Each row of a before or after table is a point. One or more steps were done to the points. Then noise was added and the rows were shuffled. The steps act on columns, c1 being the first. Name the steps. A step turns or swaps two columns, mirrors them in a line or flattens them onto one, adds a multiple of one to another, or multiplies or shifts one. Angles are multiples of 10 degrees, from the lower column toward the higher: turns from -170 to 170, lines from 10 to 170 but not 90. Use the fewest steps. Two steps may share a column if one is a turn and the other turns, adds or multiplies; they go together, in the order done. Otherwise the lowest column goes first.
In the rows, 128 means zero.

Before, 13 rows:
[[123 102]
 [ 80 169]
 [104  97]
 [ 54 146]
 [148 127]
 [145 163]
 [ 63 169]
 [142 116]
 [155 111]
 [ 69 209]
 [146  99]
 [160 123]
 [147 134]]
After, 13 rows:
[[ 65  87]
 [ 94 149]
 [158 147]
 [140 145]
 [ 83  70]
 [144 134]
 [148 154]
 [100  33]
 [160 100]
 [ 97  76]
 [132 159]
 [118 153]
 [148 127]]
Steps: mirror c1 and c2 in the line at 10 degrees

Before (8 x 4):
[[ 97 158 121 133]
 [ 77 118 148  98]
 [ 76 165 123 118]
 [ 86 112 175 117]
 [182 164 140 104]
 [ 77  58 151  57]
 [ 90  59 141 110]
 [ 91 115 155 132]]
After, 8 rows:
[[180  27 162 118]
 [159 157 131 114]
 [181  99 156 110]
 [179 153 133  95]
 [162  63 151 160]
 [165 123 166 140]
 [168 108 185 130]
 [ 73 137 153  87]]
Steps: multiply c1 by -1; turn c2 and c4 by -40 degrees; shift c3 by 10

Before (8 x 8):
[[ 49 126 164 135 144 182  90 167]
 [116 118 118 103 149 160 147 163]
 [196 127 169 171 122 131 130 146]
 [ 84 174  75 163 154 162 141 207]
 [134 191 169 197 109 155 198 147]
 [179  90 122 138  95 107 127 115]
 [103 149 129 107 148 167 104 125]
 [100 120 105 130 197 163 174  79]]
After:
[[135 226 196 170  95 199 186 146]
 [ 56 123 162 115 148 223  96 183]
 [ 92 114 110 144 122 200 131  83]
 [199 126 186 146 126 170 132 133]
 [100 203  99 183 127 200 126 213]
 [102 158 120 111 145 208 104 124]
 [177  65 125 138 124 145 143 110]
 [121 113 106 110 123 201 133 166]]
Steps: turn c1 and c8 by -10 degrees; multiply c2 by 1.6; turn c3 and c4 by -30 degrees; flatten c5 and c7 onto the line at 120 degrees; shift c6 by 40

Before (8 x 11):
[[110 161 127 125 132 126 108  91  88 208 101]
 [127 190 128 161 120 126  69 125  92 102 106]
 [154  67  96 196 119 125  72 182 213 154 105]
 [133 151  80 129 129 103 112 101  74 146  94]
 [173 179 120 108 123 151 151 114 114 194 187]
 [108 169 147  65 131 163 173 108 110 152 142]
 [120 115 133 118 152 123  88  78 180 114 150]
 [183 120 136 141  72 141  76 139 194 113  83]]
After (8 x 11):
[[184 120 142 142  73 123  72 105 194 115  84]
 [110 161 123 127 131 102 107 155  87 206 101]
 [130 154  35 129 127 133 113 176  72 142  95]
 [153  64  62 197 122 175  73  94 212 153 107]
 [105 173 166  68 129  78 174  96 109 151 141]
 [172 182 112 109 125  96 152 111 114 197 187]
 [119 115 140 119 154  93  87 166 181 117 148]
 [129 191 129 160 119 132  71 131  93  99 106]]
Steps: multiply c3 by 2; multiply c6 by 1.6; turn c6 and c8 by -130 degrees

Before, 9 rows:
[[155 126 135 138 155 100 137 113 116 132 124 114]
 [139 148 105 124 102 128  95 127 121 117 132 134]
 [113 154 122  82 148 100 121 157 102 143  92 114]
 [134 131 178 114 116 137 144 127 121 124 119 135]
 [ 91 132 138 154 129 134 127 108 123 122 121 144]
 [156 110 137  96 119 126 123 159 107 151 120 139]
 [108 142 119 114 131 152 127 109 145 136 115 108]
 [133 120 125 128 136 141 119 140 150 103 101 138]
 [125 131 143  94 135 137 105 125 119 116 127 105]]
After, 9 rows:
[[114  92 152  82  78 100 165 157 101 130 128 114]
 [ 91  97 125 153 134 134 136 108 124 133 128 143]
 [156 143 109  97 113 126 138 160 107 105 125 139]
 [139 143 158 124 182 127 130 127 122 120  95 134]
 [133 150 123 128 148 141 156 139 150 152 123 138]
 [108 122 145 114 112 152 141 109 145 124 130 108]
 [125  88 121  94 133 136 134 126 118 141 105 105]
 [134   8  98 114 152 137 135 127 122 123 145 135]
 [156 115 122 138  81  99 130 113 117 142 138 113]]
Steps: turn c2 and c3 by 130 degrees; multiply c2 by 3; turn c5 and c10 by 140 degrees; multiply c5 by 2; turn c7 and c11 by 100 degrees

Before, 11 rows:
[[ 92 106 116 155 139 141 128 115 122  65 115  77 111 144 167 124 139 180]
 [ 87  43 122 140 154 123 136 195 106  91 175 230 130 119 135 103 107 172]
 [167 163 164 161 132 151 115 100  97 147 177 168 128 170 163 119 123 167]
 [ 84  99 191 138 111 165 115 124 119  60  87 138  99 170 114  99 143 173]
 [104 178 106 142 151 109 117 117  92 118 144 103 125 166 160 139 249 160]
 [140 156 147 166 163 108 125  99  91  64 173  92 165 148 151 147 125  93]
 [ 86 185  88 135 123 109 127 105 104  80 145  87 156 145 147 108 153 152]
 [143 157  98 123 149 109 106 144 116  61 157 103 127 114 121 164 117 106]
 [100 181 100 125 111 127 134 127 184 174 157  94 120 169 121 131 160  41]
 [146 131 158 140 107 147 163 101 117  61 175 118 136  85 133 115 136 150]
 [107 174 145 124 114 153 101 117 126 207   7 129 144 133 243  96 142 158]]
After, 11 rows:
[[102 132 173 139 107 147 131 104 111  59 175 117 137 115 132 137 133 111]
 [123 154 139 164 161 107 113  98 103  66 175  88 166 176 150  98 125 163]
 [143 172 116 125 114 154  95 119 116 207   7 126 145 165 244 161 142  95]
 [163  41 128 140 153 124 134 199  99  91 179 230 131 149 133 144 107  76]
 [165 185 101 133 121 109 156 107  96  82 141  88 153 172 146 138 149  95]
 [ 84 166 141 160 128 149  92  97  94 145 177 166 126 202 164 124 126  98]
 [158 104 120 156 141 140 137 114 120  58 111  80 112 176 170 128 137  70]
 [163  98 160 142 110 165  69 127 106  61  90 137  98 199 114 150 143  75]
 [169 182 117 126 108 126 154 124 181 174 157  93 120 198 120 140 160 206]
 [146 181 108 145 153 107 133 116  97 117 142 104 128 194 159 107 250  92]
 [118 159  91 124 151 110 131 144 128  60 155 106 124 142 120  90 118 151]]
Steps: turn c1 and c18 by 170 degrees; turn c3 and c7 by -50 degrees; mirror c9 and c16 in the line at 10 degrees; shift c14 by 30

Before (11 x 24):
[[132  99 110 194  95 152 130 119 131 122 144 176 180 219 159 117 159 212
  148 152 129 134 133 131]
 [127  95 133 211  92  72 216 110  69  99 119 114 157 163 132 126 107 117
  128 115 105 114 175 143]
 [141 125 155 113 100 153 151 154 126 111 121 137 180 114 129 143 121 129
   58 148 124 136 117 140]
 [160 106 123  91  94 179 106 153  86 151 137 103 112 211 129 100 154 132
  109 145 102 145 110 173]
 [149 161 105 116 125 152 105 113 146  99 139 108 171 146 130 127 137 150
  139 113 106 107 122 172]
 [147 124 102 203 107 146 102 170 128 121 135 110 137 119 137 136  47 110
  156 159 114 127 188 169]
 [157 153 104 112 134 181  97 163  97 217 129 148 115 124  56 121 140 111
   42 124 108 129 130 186]
 [150  94  96 128 104  46 115 127 140 143  99 108 158 127  63 137  98 107
  118 164 124 127 162 153]
 [154 104 155 160 101 146 121 124 100 103 109 105 172 123 160 141 148 112
  154 122 106  73 112 138]
 [102  94 122 144 113  85 113 106  64 117 132 151 180 140 152 122 139 111
  136 123 200 133 168 164]
 [ 68 213 106 110 172 188 115 129   7  97 141 107 159 151 131 133 161 112
  136 122 167 107 111 130]]
After (11 x 24):
[[157 153 102 108 133  72  38 163 109 218 128 127 114 125  56 150 140 111
  112 124 107 129 130 186]
 [148 160 105 101 126 125 135 113  98  98 139 136 170 146 131 110 137 150
  103 113 106 107 122 171]
 [150  94  95 163 105 183 115 126 183 142  99 127 158 128  63 106  98 108
  118 164 124 127 162 154]
 [ 69 214 106 104 172   9 134 129 160  97 141 131 157 152 130 107 161 112
  114 123 167 107 110 129]
 [159 105 123 108  95  52 105 152 117 151 138 163 112 211 129 113 154 132
  109 145 101 145 111 172]
 [146 125 102 235 107 111 151 170 114 121 135 127 137 119 136 108  48 109
   97 159 114 126 188 169]
 [154 104 156 154 101  86 151 125 133 103 110 123 172 123 160 102 147 112
  116 122 107  74 111 138]
 [103  94 123 138 113 102 135 106 202 118 133 127 179 140 152 151 141 111
  111 123 199 132 167 164]
 [132 101 110 218  94 105 147 118 109 122 144 123 180 219 158 178 159 212
  127 153 130 134 134 130]
 [126  95 134 198  91 108 144 110 208  99 118 135 158 164 131 115 108 117
  215 115 105 114 175 143]
 [142 125 155 132  99 102  63 155 110 112 121 111 182 114 130 131 121 128
  163 148 124 136 116 140]]
Steps: add 1 times c20 to c4; turn c6 and c9 by -130 degrees; add 0.3 times c5 to c6; mirror c7 and c19 in the line at 40 degrees; turn c12 and c16 by 110 degrees

Before (9 x 32):
[[156  98  99 140 160 151 158 125 159  72 137 143 182 169 112  40 170 132
  127 137 146 151 106  92 135 170 101 139 123 151  85 144]
 [141 137 152 145 126  63 101 132 147 151 121 152  91 105  61 140  81  77
  116 141 120 140 172 124 178 129 160 110 103 135 164  97]
 [123 108 106 170 162 171 153  62 169 108  70 174 169 153 159  82 193 161
  100  92  94 132  77 112 145 148  54 151 159 111 108 149]
 [154 145 206 121 111  95  89 120 136 159 118 138  94 118  86 168 140  84
  118 107  95 133 142 123 122 110 132 148 118 161 118  71]
 [159 108 131 115 145 146 121 125 169  73 134 153 127 133 161  61 176 101
  121 115 119 137  63  91 128 192  47 110 170 127 102 158]
 [100 122 141 112 128  93 124 110 145 154 105 143  73 149 130 132 151 109
  105 161 151 154 151 127 152 119 127 107 113 166 126  95]
 [131 157 152 150 137 104 131  94 124 146 117 170 100  88 129 136 128 123
  138 138 111 179 175  88 132 109 152 140 124 172 138 100]
 [165 132 108 122 126  98 122 124  88 138 154 135 177 162 178 118 149 103
  142 114 100 157 133 136  75 124 171 112 201 167 141  73]
 [136 115 163 152 146 103  93 107  80 178 115 162  96 134 109 189 156 123
  152 135 140 159 193 113 136 118 133 133 146 143 160  81]]
After:
[[124 113  99 173 168 167 157  61 161 104  75 174  84 157 125  79 194 160
  100  96  91 128  52 121 148  97  51 148 155 108 108 154]
 [100 126 145 114 129  95 123 113 148 156 100 138 176 153 156 136 153 108
  107 157 144 154 148 132 153 133 121 107 113 167 126 100]
 [162 131 106 122 128  99 124 128  91 139 154 137  67 161 149 121 147 103
  142 117 102 153 149 135  76  98 164 113 203 171 144  74]
 [134 154 148 149 141 109 134  89 123 150 121 171 150  85 144 138 128 128
  135 138 115 182 119  86 128 142 153 140 126 170 135  99]
 [140 135 148 143 129  65 102 128 143 153 122 152 183 102  89 142  80  76
  119 143 121 138 171 120 177 168 164 111  99 132 160  92]
 [140 116 161 150 145 101  89 107  82 176 112 161 164 139 136 185 162 122
  151 134 145 156 175 114 140 149 131 131 145 142 158  81]
 [160 106 129 114 141 148 123 126 173  75 127 153 135 133 111  58 169 107
  121 108 116 139  10  89 130  63  44 110 170 125 105 156]
 [155  90  99 139 159 153 159 123 160  73 136 145  87 174  67  35 167 130
  128 139 144 149  46  88 141 103 103 144 123 150  85 141]
 [155 146 203 118 106  91  84 121 141 163 120 137 164 123 118 165 146  79
  114 107  98 133 138 127 120 171 137 151 115 160 118  69]]
Steps: turn c15 and c26 by -140 degrees; turn c13 and c15 by -160 degrees; add 1.5 times c24 to c23

Before, 13 rows:
[[142 131 144 138 102 120 131 143 125 135  66 117 146 129 113 133 138 140
  213 134 132 125 121 125 129 153 124 131 126 167 135 148  83  62 138 117
  126 109 143 152 148 120 118 155 135 127 159 127 118 125 137 116 158  72
  132 123 116  52 111 116 159 131 130  94]
 [144 208 146 144 108 104 117 135 141 166 130 119 114 151 120 135 128 124
  129 127  90 112 113 116 155 156 124 113 137 112 142 137 171 150 122 117
  158 142 129 125 133 107 129 158 140 132 141 132 142 106 101 109 138 128
  145 143 122 151 113 130 150 129 125 113]
 [103 117 134  93  94 116 116 145 121 127  91 121 111 135 141 152 129  94
  165 147 123 138 112 119 144 111  84 118 133 131 120  99 153 159 132 108
  146 134 122 143 146 102 112 124 139 123 140 137 114 114 134 121  90 144
  128 117 118 140 158 109 129 130 142 101]
 [145 197 123 109 107 130 126 140 138 178 152 133 108 158 108 158 145 143
  120 172 141 123 113 137 112  80 117 122 132 115 110 128 168 153 164 110
  123 134 102 130 111 127 135 156 130 138 139 138 136 117 122 102 160  75
  132 115 119 154 121 133 121 126 124  94]
 [144 119 142 137  91 124 120 117 122 131 142 155 111 129 138 133 142 154
  130 175 142 134 145 122 122 143 103 111 112 178  99 121 151  87 145 170
  120 133 128 132 136 111  82 151 138 124 138 116 146 127 108 125 149 135
  130  83 123 155 139 139 140 121 114 106]
 [142 132 111 142 149 126 141 142 111 152 147 134 113 151 144 127 119 138
  130 125 142 142 121 174 120 140 113 114 112 159 135 145 160 151 134 111
  119 138 125 129 146 130 129 119 137 113 131 109 147 129 128 108 142 147
  132 118 114 149 123 136 249  97 119 200]
 [139 125 110 123  95 117 104  82 134 147 139 129 124 134 115 147 133 106
  147 124 116 136 112 128 112 135 127 131 161 113 144 137 104 114 123 143
  193 139 128 143 142 134 135 147 116 126 141 130 135 120 169 134 135 142
  116 139 113 152 116 118 129  93 134  99]
 [129 163 136 122  89 111 135 126 141 157 155 132 105  68 130 147 128 144
  137 129 113 132 143 118 132 117 129 130 115 133 143 139 164 118 131 108
  123 136 138 133 135 139 136  84 139 128 130 140 136 129 121 118 142  96
  138 129 106 154 170 132 125 124 130 141]
 [131 117 127 119 104  91 132 146 114 128 155 123 127 147 133 149 153 116
  137 143 105 100 122 119 176 149 107 118 160 112 138  94 127 156 147 141
  121 135 133 140 126 135  80 121 107 113 129 123 146 129 103 113 148 130
  155 111 107 154 122 119 129 130 126 156]
 [118 130 141 141 150 130 136 142 123 129 154 113 111 153 130 136 118 149
  128 127 124 137 120 124 125 158 130 127 124 115 132 130 145 124 123 231
  119 139 133 139 135 118 137 120 113 127 110 100 144 107 123 125 156 147
  149 135 129 149 117 133 146 126 125  97]
 [113 134 144 141  94 124 132 142 132 145 156 157 119 141 139 145 117 140
  120 127 138 138 122 117 141 148 130 122 127 114 125 135 166 158 144 111
  135 119 139 123 131 120 120 157 115 120 125 129 130 110 108 107 120 136
  125 143 112 111 110 140 126 131 119 109]
 [147 120 127 105 105 122 128 129 132 136 124 114 101 151 133 102 129  99
  144 128  98 139 111 147 120 141 123 114 201 115 111  93 170 155 128 116
  119 141 144 151 117 110 133 157  99 129 146 136 111 129 133 131 138 127
  134 113 115 123 129 142 137 127 180  93]
 [123 130 146 127 155  87 137 119 127 133 154 151 114 154 129 137 141 144
  123 133 114 135 117 139 132 156 123 114 112 120 135 139 133  99 145 110
  122 122 121 134  96 135 128 154 130 113 100 113 112 120 102 113 165 137
  115 138 144 141 112 137 125 110 230 145]]
After (13 x 64):
[[139 127 111 123  92 116 126 165 133 148 140 122 123 138 116 146 132 107
  147 125 115 135 112 130 115 135 125 132 143 117 121 140 103  97 128 143
  193 139 127 169 143 134 137 145 115 127 140 128 112 118 168 132 135 143
  114 140 112 149 115 120 130  93 133  99]
 [124 128 149 127 153  88 118 124 127 131 157 152 115 155 126 135 142 143
  125 130 113 137 116 138 130 154 124 112  98 119 138 137 135 110 146 108
  123 122 121 137  95 134 127 157 132 113  97 113 116 119 106 114 164 136
  115 134 142 141 110 139 121 109 230 146]
 [139 133 112 142 152 125 131 110 111 150 148 113 115 150 145 128 122 141
  132 127 141 141 120 173 117 137 114 113 132 160 133 143 160 150 138 111
  119 137 126 119 146 131 128 119 137 115 132 109 118 129 130 109 138 144
  132 118 113 152 124 139 251  97 118 198]
 [103 118 133  94  95 118 152 124 123 130  91 141 109 138 142 152 131  94
  166 148 122 137 114 120 148 112  83 117 152 132 122  96 153 144 128 111
  147 135 119 130 147 106 110 121 142 122 141 140 138 113 133 119  88 145
  128 119 118 141 161 107 127 130 144 100]
 [141 131 144 139 102 119 148 107 126 137  68 130 147 130 110 132 134 136
  210 132 133 126 123 126 129 152 126 134  85 166 115 148  86  94 140 117
  126 109 142 135 145 119 118 153 134 130 158 127 127 126 139 117 160  72
  131 122 116  50 113 117 158 134 130  94]
 [117 128 144 144 151 131 138 109 122 126 155 110 110 154 132 138 119 146
  128 126 123 140 120 128 126 157 134 128 120 114 119 128 144 137 122 229
  118 140 131 128 135 117 136 119 117 127 110 102 132 106 125 123 157 146
  150 137 131 150 114 134 147 129 122  95]
 [143 207 144 142 109 102 142 133 141 168 128 111 114 152 123 137 128 124
  129 127  88 115 113 116 160 156 122 116 150 113 117 139 171 140 120 119
  155 145 129 120 133 105 129 158 140 131 141 132 116 107  98 112 136 127
  146 144 122 152 113 127 150 127 128 115]
 [147 199 122 105 109 130 139 122 138 178 151 121 113 159 108 159 143 139
  125 172 141 124 113 138 110  82 121 118 148 114 146 128 172 120 161 110
  122 137  99 123 108 124 133 159 131 137 140 137 138 117 123 100 162  73
  131 112 121 152 121 134 120 129 123  93]
 [111 137 146 142  93 126 129 120 131 145 157 137 120 140 138 144 121 138
  117 129 140 139 124 118 141 150 128 118 145 113 154 138 168 163 142 109
  134 121 140 113 131 120 122 160 115 123 130 130 115 108 111 107 119 135
  122 145 111 112 111 140 126 131 117 109]
 [148 118 128 106 109 124 140 118 131 138 122 139 101 150 134 103 129 100
  147 130  98 139 111 149 121 142 126 113 201 114 119  93 170 117 126 118
  121 140 142 144 117 113 134 157  99 127 146 140 151 130 133 133 138 124
  132 112 114 123 127 145 136 128 180  96]
 [130 116 127 120 102  92 142 112 114 127 156 113 124 146 131 150 154 116
  136 139 107 100 124 118 175 149 109 121 172 112 128  96 127 133 147 144
  119 139 134 124 127 135  81 120 106 113 126 121 118 131 105 112 148 131
  157 110 111 153 120 122 126 134 125 155]
 [144 120 142 137  94 125 126 136 123 134 141 122 110 130 139 134 142 153
  128 176 142 131 142 125 120 141 103 110  91 177 172 121 153 108 143 167
  117 133 130 138 138 115  82 148 137 125 135 114 138 128 109 126 150 138
  129  83 125 154 143 138 139 121 114 105]
 [128 162 136 121  89 113 124 123 144 157 154 117 107  69 130 147 129 144
  135 129 114 133 140 115 133 117 130 131 111 136 127 141 164 141 132 108
  121 134 139 132 132 138 137  82 139 128 132 140 113 128 117 117 142  95
  136 127 107 155 170 136 127 123 130 142]]
Steps: turn c8 and c40 by -40 degrees; turn c7 and c8 by -130 degrees; turn c12 and c49 by 70 degrees; turn c31 and c49 by -120 degrees; turn c29 and c34 by -40 degrees; add 1 times c39 to c34
